Each row is a point. To make a cloud, some directions were put in groups of two or more. Within a group, all points are equally far from the middle, so they leave a hole (a ring in 2 directions, a hollow ball in 3). The other directions are filled evenly. Then the cloud was stretched, turned, moved and blurred a little. Count the holes, and give their numbers of directions, smallest first.
In the rows, 128 means zero.

Cloud (20 x 3):
[[125 174 116]
 [126 171  82]
 [ 68 127 143]
 [153  75 162]
 [116 174  77]
 [ 92 155 167]
 [158  96  61]
 [132  80  77]
 [162 138  61]
 [136 151  40]
 [166  94  74]
 [ 74 136 155]
 [149 132  40]
 [ 96 178  99]
 [ 74 103 131]
 [171  71 164]
 [108 163 172]
 [148 171 120]
 [111 123 202]
 [190 154 131]]
Holes: 1 (2)

Cloud (29 x 4):
[[ 51 117 108  61]
 [ 81  66 121  88]
 [130 159 122 142]
 [171 103 171 129]
 [106  87 170 116]
 [ 75 121 163  66]
 [140 112 169 111]
 [ 76  97 193 132]
 [114 110 173   9]
 [134  74 102  71]
 [113 119 127 108]
 [ 82  59 150 137]
 [107 162 143  67]
 [ 43 163  98  77]
 [130 121 106 102]
 [ 96 152  76  79]
 [113 151 153  73]
 [177 176 139  48]
 [118  59  88  90]
 [157 125 177  67]
 [115 126 203  62]
 [134 113 157 141]
 [117 171 182 138]
 [124 155  51 128]
 [106 132 156 145]
 [149  83 128 135]
 [106 179 200 112]
 [ 75 139 162 106]
 [182 139 103  34]]
Holes: 0

Cloud (46 x 6):
[[163  78 126 141 175 148]
 [118 135 123 210  35  86]
 [110  88 134 220 129 158]
 [189 161 112 143  83  86]
 [119 102 171 171 130  59]
 [109  68 151 199 106 138]
 [112 118  85 235 116 102]
 [217 112 155 141 121 109]
 [154  92  79 207 150 153]
 [134 159  86 210 180 148]
 [170 116  71 204  91 123]
 [145 123 132 175 165 138]
 [147 137  43 167  83 109]
 [113 145 153 155 136 135]
 [117  68 154 129  63 134]
 [162  81 128 103 112 130]
 [153 168  94 146  99  84]
 [ 91 112 202 157  88 116]
 [192  91  94 210 166 107]
 [ 78 159 130 176 150 137]
 [136 165 134 107 183 108]
 [133  59 124 181 203 101]
 [ 82 170 133 153 153 100]
 [113  66 160 150 146 125]
 [123 136  92 158  66 107]
 [132 162 130 147 208 112]
 [ 98 136 140 183 114 107]
 [133 158 158 144 154  98]
 [ 97  90 158 145 142 137]
 [182 150 110 241 115 130]
 [144 188 112 174 209 119]
 [187 182 122 126 145  55]
 [117  82  66 194 124 123]
 [ 90  41 178 130 134 127]
 [ 87 142 137 245 177  97]
 [177 151 159 153  45 133]
 [ 68 177 180 152 180 133]
 [ 81 161 105 144 100 118]
 [109 189  97 181 126  58]
 [124 184  77 140 181 115]
 [170 176 154 160 119 138]
 [112 155 197 121 128  78]
 [118  70 173 154 121  91]
 [105  99 159 142 163 173]
 [ 88 121 107 218  78  98]
 [ 45 121 112 226 170 154]]
Holes: 0

Cloud (81 x 8):
[[ 99 148 164  42 146 180 141 135]
 [119 169  90 153 137  89 118 185]
 [172 127 101  74  77  75 183  91]
 [171 140 149 116 120 101 204  79]
 [ 83 126 146  32 151 133 158 106]
 [148 164 161  97 104 200 136 127]
 [134 152 164  96  86  37 169 184]
 [128 102  86 100 164 121  60 112]
 [131 209 139 112  82 124 130 162]
 [178 107 106 119  73  82 149  97]
 [136 125 118 162 152 211 166 138]
 [151 122 188  72 104 175  86 170]
 [139 206 111 102 172 149 111 163]
 [106 109  81  54 182 122 131 103]
 [128 133 194  57 177 119 159  95]
 [142 146 172  44  97 151  96 167]
 [ 99 121 142 149  90  83 158 124]
 [208 171 128  62 111 101 182 137]
 [170  58 132 164 127 205 118 181]
 [155 134 173  91  91 190  83 136]
 [171 158 186  98 123  76 199 170]
 [127  58 128 161 135 208  63 187]
 [148 183 208 131 146 115 145 168]
 [ 99 173  92 117 111 167 126 191]
 [109 156 127  21 132  97 156  73]
 [134  45  82 106 131 161 103 115]
 [108 102 121 144 111 181 159  88]
 [150 146 140  94 134  66 171  48]
 [173 151 122 126  73  44 128 169]
 [166  99 123 133  96 187  67 191]
 [123 155 191  32 140  79 142 151]
 [129  75 192 138 103  80 101 142]
 [130  44 146 164 147 149  69 184]
 [106  89 181 163 104 125 137 127]
 [156 156 146  74 147  79 192  57]
 [ 54 108 105  86 131 141  96 149]
 [180 112 115  50 192 145 140 131]
 [ 62 125 122  91 139 144 105 202]
 [104  93 140 154 122 204 156 115]
 [ 86 148 139  67 166  59 138  94]
 [ 81 157 157  67 182 125 123 181]
 [119  96 123 157 174 133 194 148]
 [182 134 170 152 127 105 102 235]
 [162  85 178  48 133 160 144 122]
 [ 73 112 170  89 121 108  71 110]
 [ 91 120 169  98 138 160 190 166]
 [171  61 199 134 132 145 130 171]
 [ 98 112 124  69 174 166 125 201]
 [129 153 100 119 171  87 192 178]
 [159 170 150  58 145 145 176  74]
 [222 120 141 110 161  98 175 121]
 [156 128 167  45 125 127  82 188]
 [124 179  72  73 150 137 106 153]
 [109 155 170  58 105 113  57 129]
 [101 134  76  90 127 163 185 152]
 [127  55 130 129 127  79  97 180]
 [145 108 139  72  91 110  58 108]
 [100 114 170 161 115 215 114 157]
 [160 118 112 179 136 208 104 196]
 [199 109  87 105 171 127 173 105]
 [189  97 138  89 164 195  82 138]
 [135 200 196  82 137  61 124 172]
 [168  96 188  94 154 157  70 194]
 [157  95 129 126  71  95 177 101]
 [176 136 154 105 125  60 204  86]
 [142  73 136 160 144  73  88 180]
 [111 141 172  84 170 213  95 114]
 [144  48 101 162 141 188 156 153]
 [172  46 157 118 119 167 159 160]
 [ 87  77 191 128 151 149 121 110]
 [183 124 110 132 153 107  62 127]
 [125 162 103 107 155 199  60 160]
 [116  92 188 111 117  54 105 119]
 [168 137 159  75  99 162  61 150]
 [119 137 210  80 122 160  65 155]
 [166  99  93 118 131 120 200 189]
 [134  68 173  75 120 146 118  73]
 [132 165 201  65 128  96  65 158]
 [116 110 176  84 117  28 119 121]
 [127 123 169  74  84 131  55 155]
 [ 72 146 141 107 128 166 126 216]]
Holes: 3 (2, 3, 3)

Cloud (86 x 9):
[[209 192  96 131 148 175 162  69 122]
 [108 159 168 112 103 165  98 191 154]
 [173 116  41 177 171 185 148 179 155]
 [212 154 133 155 174 152 121 192 125]
 [ 97 142 133 137 168  90 143 134 202]
 [151 140 156  91 144 104 107 104 179]
 [100 184 111 161 154 114  66 171 216]
 [181 155 132 181 131 222 150 135 124]
 [118 144 115 220 127 165 206 135 147]
 [153 167 104 127 106 161  48 177 160]
 [117 114 126 190 149 128 157 186 146]
 [127 107  95 202  89 174 110  97 136]
 [158 115 164 137 170 165  85 178 183]
 [161 156 128 121 113 142 176 200 117]
 [ 84 144  96 206 131 141  95 177 173]
 [197 175 117 173 127 184 191 147 119]
 [196 107 100 172 136 158 175 192 137]
 [203 118  54 123 179 205  82 166 149]
 [212 161  63  79 119 126 137 145 114]
 [136 116 106 177 124 219  75 204 136]
 [149 140 105 155 205 196 116 170 189]
 [141 212 138  69 170 101 150 144 121]
 [131  93 132 192 139 238 165 130 159]
 [169 148 121 135 187 218  50 184 161]
 [155 134 178 127 173 169 146 122 115]
 [130 158 107 157 128 121 180 135 223]
 [170 197 113 169  71 116 146 102 126]
 [161 208 156 101 113 127 177  71  97]
 [164 163 134 123  90 178 218  67  99]
 [160 182 157 144 203 185 108 149 170]
 [ 87 179 147 160  94 110 167  48 133]
 [ 88 150 123 175  92 144 191  35 133]
 [126 170 118 192  80 184 132  96 196]
 [158 114 173 177 156 159 136 143 148]
 [149 195 144 109 130 119 180  35 152]
 [139 104  92 175 108 178  84  91 173]
 [159 123  78 122  91 121 123 149 103]
 [151 114  78  93 154 209  91 136 125]
 [166 190  81 154  88 181 160 125  96]
 [101 185 130 195  84 146 102  95 168]
 [138 150 163 183 137 218 138 153 129]
 [187 116  85 169  95 244 122 146 151]
 [149 165 138 188 202 121  93 128 182]
 [127 111 139 162 117 151 125 138 223]
 [ 85 145 105 177 174 193  76 192 186]
 [171 206 129 152 159 169 115 118  91]
 [106 130  80 105 169 179 116 114 156]
 [178 130  85 104 194 165 151  90 129]
 [150 160 113 211 143 136 144  75 160]
 [ 97 132  80 220 104 230 151 123 170]
 [124 132 133 208 130 164  90 104 208]
 [155 152 180 154 155  90 122 145 187]
 [147 134 106 156 141 213 117  87 102]
 [145 169  90 176  52 195 152 148 147]
 [196 112  93 145 143 210 146  74 102]
 [112 100 103 132 159 205 144  83 156]
 [ 82 102  94 131 137 181 140 160 137]
 [151 150  75  93 194 139 136 125 130]
 [118 182 123 169 166  84  81 180 202]
 [178 183 148 123 151 168 117 152 193]
 [165 143  81 181 181 119 115 128 173]
 [113 155  95 151 116 101 221  74 136]
 [ 66  96  93 159 114 159 160 139 140]
 [150 120 114 204 108 185  98 162 114]
 [143 177 147 156  90 144 114 210 129]
 [208 123  51  88 148 153 137 154 103]
 [118 120 157 217 150 189  75 145 158]
 [145 173 161 108 196 135 155 102 111]
 [146 164 116 184 187 177 113  94 188]
 [216 184  93 131 161 192 143  91 139]
 [ 84  79 132 161 112 167 115 157 184]
 [134 167  83  91 109 117 198 110 172]
 [156 127 129 171  83 239 179 136 153]
 [133 191 112 164 107 165 166 185 136]
 [205 120  59 171 166 178 148 183 132]
 [ 56 124 180 164 102 129 101 125 175]
 [135 151  82  75 170 166 106 159 120]
 [110 141 111 125 140  70 127 127 145]
 [ 86 127 125 153 138 180 138  51 153]
 [122 102 114 102 181 162  68 135 153]
 [147 202 110  84 178 100 139  81 162]
 [117 132 165 190  60 135 163 151 144]
 [162 100  82 175 125 170 145 223 142]
 [ 79  90 154 176 127 166 131 104 191]
 [ 78 172 186 217 124 104 139 134 167]
 [130 156  96 161  93 223 136 180 161]]
Holes: 3 (2, 3, 3)

Cloud (103 x 9):
[[117 147  75 109  83  84 146 169 177]
 [193 112 100 116 136  77 160 126 152]
 [105 189 149 122 140 178 157 156  53]
 [177 160  75 149 142 173 141 113  85]
 [124  61  92 140 122 115 119  83  94]
 [144 202 133 161  93 167  59 213 156]
 [122  77 146 171 144  88 116 158 168]
 [ 98 161 173 132 125 121  60  86 101]
 [194 104 107 116 116  64  80 158 166]
 [147 132  85 168  97 191 112 106 117]
 [156 119 158 119 165  60  65 157 105]
 [143  79  95 148 116 167  81 146 168]
 [103  98 142  84 130 135 161 101 158]
 [202 218 149 117 128 214 112 104 173]
 [111 115 148 146 114  76  93 158  98]
 [117 171 149 139 161 128  91 144  90]
 [127 104  96 157 134 130 133 125  93]
 [138 123 117  58 125 110  58 119  74]
 [171 186 107 139 119 152 101 163 228]
 [ 62 174 148 126  90 129  89  94 156]
 [ 46 175  78 128 110  91 133 132  99]
 [148  70 152  91 139 142 107 140 160]
 [196 126 140 117 175 108 154 125 181]
 [117 190 178  97 115 160 125 125  90]
 [224 182 108 120 107 172 119 104 143]
 [137 129 111 194 100 146  44 150  97]
 [200 140  88 132 167 145 106 126 151]
 [ 99 114 125  98 149 170 138 195 139]
 [146 100 154 163 124 152 130 101 116]
 [108 140 120  69 159  93 135 150 200]
 [153  90 123 104 168  80 111 100 125]
 [113 134 201 111 107 168 136 179 113]
 [176 159 187 157 121 102  89 116  94]
 [120 132 178 158 165 175 137 119 144]
 [137 118 138 116 109  93  94 139  87]
 [117  99 101 160 116 121 125 106 100]
 [143 105 194 121 107 183  83 150 123]
 [113 188 159 104  64 122 165 109  84]
 [171 170 161 165  27 249 123  84 102]
 [120 184  76 148 116  96 146 112 153]
 [150 112 181 214 127 117 111 137  52]
 [143 161 149 122 146 216 138 121 119]
 [218 130 111 164  99 168 142 101  89]
 [134 136 116 185 153 144 143  87  53]
 [123 226 127 189 149 202 126  95  56]
 [150 170 159 193  56 186  99 104 108]
 [ 73 131 123 114 103  71 101 168 130]
 [145 119 101  92 130 123 171 166 169]
 [190 140 147 180  68 162 104 129 147]
 [180 168  87  49 135  97  91 149 192]
 [100 165 123  47 143 105 111  86 132]
 [144 124  78 167  83 145  70 118  38]
 [175 136 123 105 134 116 139  31 132]
 [113 199 127 103 127  65 154 150 122]
 [149 166 127 158  94 127 133  98 186]
 [156 115 153  76 147  91  90 150  61]
 [176 177 113 107 143  96 160 162 140]
 [134 131  57 136 140 177 113 120  99]
 [154 152  77 100  95  98 128 167 143]
 [127 138 109 157 123 152  70 188 154]
 [108 112 132 174 159  89 149 150 187]
 [173 115  62 162 131 150 128 160 107]
 [150 163 139 146  60 198 100 115  79]
 [137 106  95 168  81  95  78  74 155]
 [136  84 142  76  80  97  99 127 107]
 [197 190 113 126  41 175  48 110 103]
 [143 127 154 144 136 139 107  40  51]
 [105 195 165 150  63 188 148  84 102]
 [202  97 104 144 145 149 101 179 129]
 [176 104 107 176 123 137  74  65 104]
 [120 200 170  90 163  99  73 156 110]
 [184 109 106 132 159 177  89 130 126]
 [180 232 142 106  95 202  59 133 123]
 [ 73 171 113 108 103  95 108  96  67]
 [182 149 127 113  88  91  68 169  87]
 [146 171 134 118  50 139 153  82  80]
 [160  73 141 133 123 139 135 130 112]
 [194 124 125 127  95 132  66  58 119]
 [169 199 118 124  46 164  40  99 137]
 [103 130 146  95 114 182 167 144 113]
 [112 153 149 181 163 138 158 123  65]
 [139 164 141 130  69 185 151 102 149]
 [162 131 134 157 172 162 143  75  88]
 [ 77 169 175 127 121 172  74 143  99]
 [170  92 127 106 120 136 151 126 166]
 [174 173 135 145 121 171 121 166  73]
 [153 133  75  95  90 174  98  92 171]
 [159  94 118 200 141 127 138 115 111]
 [ 78  94  83 167 101 124 140  99  53]
 [151  98  92  74  82  64 121 119 149]
 [196 103 156 122 119 144 131  76 136]
 [186 142  90 151 136 124  63 150 113]
 [193 133 115 154  66 188  74 134 170]
 [159 134 132 206 156 173 121 122 110]
 [114 156 152 129  53 130 182  53 112]
 [ 79 153 128 189  96 189 124 116 104]
 [151 137 160 222 141 100 118  73  81]
 [129 101 103 190  97 183 161 104 126]
 [203 113 169 103 112 127  56 164 123]
 [193  94 185 131 174 140  77 109 124]
 [145 127 135  57 158  92 135 144 140]
 [ 64 201 120  89  85 165  79 110  78]
 [143 125 141 186 109 101 106  55 105]]
Holes: 0
